Each row of a before or after table is a point. One or more steps were done to the points. Then noise was added and the rows were shuffled. The steps act on how far a point lies along the listed directions, d1 being the first. Name the steps. A step turns or swaps two directions, mirrors them in a line or flattens them onto one, adds a multiple of one to another, or multiplies one. Angles are multiples of 10 degrees, from the lower direction toward the higher: turns from -170 to 170, lines from 10 to 170 but not 90. Use the fewest steps. Two steps may share a direction if one is a turn and the other turns, adds or multiplies; they go together, in the order done. Otherwise the lowest direction goes first.

Directions:
(1): [0.027,-0.038]
(2): [-0.038,-0.027]
Before (8 x 2):
[[-0.036,-0.008],
[-0.001,-0.062],
[0.004,0.014],
[-0.014,-0.054],
[-0.032,0.058],
[0.040,-0.038],
[0.003,0.006],
[-0.034,-0.017]]
After (8 x 2):
[[0.055,0.013],
[0.040,-0.041],
[-0.059,0.031],
[-0.013,-0.005],
[-0.006,-0.003],
[0.008,0.036],
[0.018,0.035],
[0.062,0.004]]
Steps: mirror d1 and d2 in the line at 170 degrees

Directions:
(1): [0.031,-0.035,-0.033]
(2): [-0.031,-0.044,0.017]
(3): [-0.036,0.009,-0.043]
Before:
[[-0.022,-0.005,-0.028],
[-0.026,-0.029,-0.025],
[0.042,0.044,-0.055],
[-0.033,-0.014,-0.018],
[0.009,-0.009,0.040],
[-0.015,0.011,0.012],
[-0.041,0.003,0.009],
[-0.019,-0.015,-0.029],
[0.003,0.047,0.016]]
After:
[[-0.054,-0.009,-0.043],
[0.007,0.045,0.021],
[-0.038,-0.011,-0.054],
[-0.046,-0.023,-0.050],
[-0.016,0.012,0.008],
[-0.055,0.006,-0.005],
[0.028,0.047,-0.071],
[0.033,-0.015,0.068],
[-0.045,-0.001,-0.053]]
Steps: multiply d3 by 2

Directions:
(1): [0.025,-0.045,0.035,-0.024]
(2): [-0.051,-0.032,-0.018,-0.019]
(3): [-0.027,-0.005,0.042,0.042]
(4): [-0.019,0.036,0.032,-0.040]
Before (14 x 4):
[[0.040,0.017,0.016,0.042],
[-0.017,0.041,-0.011,0.027],
[0.039,-0.021,-0.041,-0.004],
[-0.005,0.008,-0.051,0.082],
[0.010,-0.022,-0.060,0.068],
[-0.001,0.045,-0.086,-0.014],
[-0.043,0.046,0.016,0.024],
[0.019,0.048,-0.035,-0.020],
[-0.016,-0.032,-0.040,0.049],
[-0.018,0.020,0.010,-0.048],
[0.030,0.022,0.018,0.018],
[0.017,-0.034,0.011,-0.077],
[-0.016,0.016,-0.035,-0.012],
[-0.024,0.024,-0.038,0.034]]
After:
[[-0.009,0.028,0.016,0.032],
[0.053,0.053,0.027,0.043],
[0.022,-0.015,-0.019,0.053],
[0.007,0.006,0.004,-0.007],
[-0.035,-0.022,-0.008,-0.034],
[0.028,0.054,0.034,0.022],
[-0.007,0.009,0.008,-0.011],
[-0.026,0.006,0.000,0.037],
[0.008,-0.022,-0.019,0.033],
[0.013,-0.031,-0.008,-0.076],
[0.055,-0.001,0.002,-0.012],
[0.024,0.050,0.024,0.067],
[-0.057,0.009,0.001,0.036],
[0.001,-0.024,-0.018,0.000]]
Steps: flatten d1 and d3 onto the line at 130 degrees; swap d2 and d4
